Each row of a before or after table is a point. The points were changed in one or more steps. Then noise was added and the rows were shuffled. The steps act on columns, c1 being the first. Write out the steps. A step turns or swaps two columns, mirrors them in a line or flattens them onto one, adds a multiple of one to another, or multiplies or shifts one. Angles are multiples of 10 degrees, from the lower column toward the higher: turns from -170 to 170, lines from 10 to 170 but not 90. Use the fewest steps. Two steps may share a column if one is a turn and the other turns, adds or multiplies; they go together, in the order done. Otherwise the lowest column goes first.
In the rows, 128 means zero.

Before (14 x 3)
[[ 77 203 100]
 [ 67 115  64]
 [169 124 119]
 [120 166 120]
 [145  69 178]
 [146 178 116]
 [153 113 125]
 [211 142 145]
 [132 101 135]
 [ 27 138  16]
 [171 153 169]
 [137 151 142]
 [100 107 126]
 [124 101 115]]
After (14 x 3)
[[110 155 129]
 [ 94  85 118]
 [221  85  50]
 [150  37 110]
 [143 150 120]
 [ 91 146 121]
 [161 137 129]
 [120  91 121]
 [ 45 143 139]
 [112 110 137]
 [131 188 163]
 [131 153 134]
 [ 76 122 155]
 [189 119  81]]
Steps: turn c1 and c2 by 160 degrees; multiply c3 by 0.7

Before (12 x 8)
[[114 193 133 151  87 124 192 173]
 [175 165 157  87 137 176 131 116]
 [ 65  93 111 121 112 107 139  65]
 [194 120  93  66 202 101 171 110]
 [146 164 195  71  97 107 207 166]
 [124 101 225 101 129 198 106 166]
 [100 128 130  75 113  79 106 117]
 [159 106 171 134 130 177 206 107]
 [128 204 140 155 195 158 178 107]
 [ 95 127 116 176  86  97 102 136]
 [160 203 128  78 147 132  92 144]
 [145  89 177 181  87  95 199 101]]
After (12 x 8)
[[175 165 157  87 117 176 131 115]
 [124 106 225 101 140 197 107 168]
 [146  74 177 182 112  95 198 100]
 [161 202 128  77 107 132  91 144]
 [100 120 130  76 115  80 107 117]
 [158 110 171 134 140 176 206 107]
 [196 157  93  66 196  99 172 109]
 [127 228 140 156 147 159 178 107]
 [145 143 194  70  84 107 207 164]
 [ 66  89 110 121 132 106 141  65]
 [ 95 108 115 175  93  97 102 135]
 [114 164 133 151  60 123 191 173]]
Steps: turn c2 and c5 by -30 degrees

Before (12 x 12)
[[128 150 118 173  69 141 100 109 164 158  93 125]
 [120 135 132 146 142 150 133 128 135 155  77 133]
 [114 109 119 134  98 168  81 119 126 144 123 178]
 [129 130 129 118 128 103  74 132 150 144 105 158]
 [130 114 163 125 123 119  99 104 128 198 176  90]
 [121 142 139 108 116 134  86 101 197 138  95   7]
 [206 113 117 123 118 147 126 174 124 169 131 178]
 [116 150 113 108 111 116 129 125 118 150 112 112]
 [122 103 119 125 113 103 206 106 169 155  97 105]
 [126 143 118 171 111 131 125 135 136 137 171 163]
 [138 155 114 110 130 132 123  97 152 149 117 175]
 [129 147 152 111 103 141 128 146 155 145  99 157]]
After (12 x 12)
[[129 156 118 105 128  94 132  75 126 140 118 128]
 [206 176  90 133 103 146  83 117 120 149 124 113]
 [125 155 132  98 103 121 111 127  99 157 111 146]
 [121 106 100  99 116  85 136 209 114 141 125 104]
 [118 126  98  92  70 114 152 103  92 143 175 150]
 [123 164 114 172 112 126 122 121 117 124 172 142]
 [119   8 128  98 117  89 160  93  71 141 106 144]
 [140 177 101 118 127 116 158 128 106 129 111 155]
 [131  89  96 178 120 123 157 105 132 200 125 112]
 [109 178 108 122  98 159 146  80 101 134 134 111]
 [111 112 100 111 115 125 131 132 145 130 107 150]
 [122 132 110  76 144 139 125 135 110 148 145 135]]
Steps: turn c1 and c5 by -10 degrees; swap c2 and c12; turn c3 and c10 by 50 degrees; swap c4 and c11; mirror c6 and c9 in the line at 160 degrees; turn c7 and c8 by 100 degrees

Before (13 x 20)
[[128  88 172  99 129 132 158 155 145 121 140 113 137 121 151 156 171  48
  113  49]
 [154  94  83  96 173 164 249  86 103 169  79 166 122 113 127 143 170  86
  107 167]
 [142  94 124 157 127 135  81  72 177 139 133 137 137 154 117  62 166 137
  109 139]
 [150 136  83 160 132 192 103 123 176 149  74 121 123 116 150  97 152  86
  105 167]
 [121  88  99 184 128 202 152  95 171 154 115 144 107 105 130 158 154 161
  107 148]
 [140 190 169 146 141 140 109 123  56 177 142 151  51 148 220  91 177 110
  118 168]
 [154 107 103 163 178 164  75 144 162 143 138 135 128 138 184 144 142 159
  121 160]
 [ 70  81  98 155 129 135  89  74 165 133 115 122 101 116 133 155  55 143
  108 168]
 [148 120 211  99 142 133  78 106 106 107  56 128 129 129 136 122 176 165
  120 163]
 [123  88 161  95 161 138  76 162 151 162 147 124  13 145 170 157 112  62
  102 147]
 [108  86 162 100 135 123 117  87 156 163  40 168 115 128 173 157 111 140
  128 116]
 [141 181 103 165 126 133  77  73 185  87  98 132 123 125 129  86 143 164
  155 143]
 [ 93 136 134  89 127 168 131  80 150 172 140 127 136 100 133 159 152  98
  128 102]]
After (13 x 20)
[[143  96  74 199 137 133 108  72 176 142 133 136 129 206 115  87 168 136
   80 138]
 [ 93 137 156 126 137 167 132  79 149 173 141 129 129  46 134 144 149  96
  133 102]
 [150  98 112 136 120 164 104  85 104 169  80 168 172  81 126 174 169  85
  247 169]
 [105  86 173 139 116 123 130  87 156 163  40 167 135 130 174 121 112 139
  118 116]
 [148 121 176 136 129 135 122 106 106 105  55 127 144 132 137  61 174 166
   77 164]
 [129  87 177 139 139 133 112 154 144 119 142 113 130 108 153 110 173  48
  157  50]
 [121  89 170 134  13 135 100 161 149 163 146 125 166 179 172 121 109  63
   73 150]
 [ 72  80 130 196 101 132 108  72 163 128 113 120 127  92 132 166  55 139
   87 169]
 [122  87 133 223 108 204 105  95 170 155 116 141 127  58 129 170 155 163
  153 148]
 [139 190 127 189  49 138 117 126  56 176 141 149 143 188 219  76 176 111
  109 165]
 [140 181  82 205 122 134 153  71 182  89  98 135 125 119 130 121 144 164
   75 145]
 [153 108 125 202 127 164 121 143 161 141 139 133 175 157 184 157 142 161
   75 160]
 [148 135  75 203 124 193 102 122 176 148  70 124 131  93 150 142 151  83
  102 170]]
Steps: turn c3 and c16 by -50 degrees; shift c4 by 40; swap c5 and c13; swap c7 and c19; multiply c14 by 3
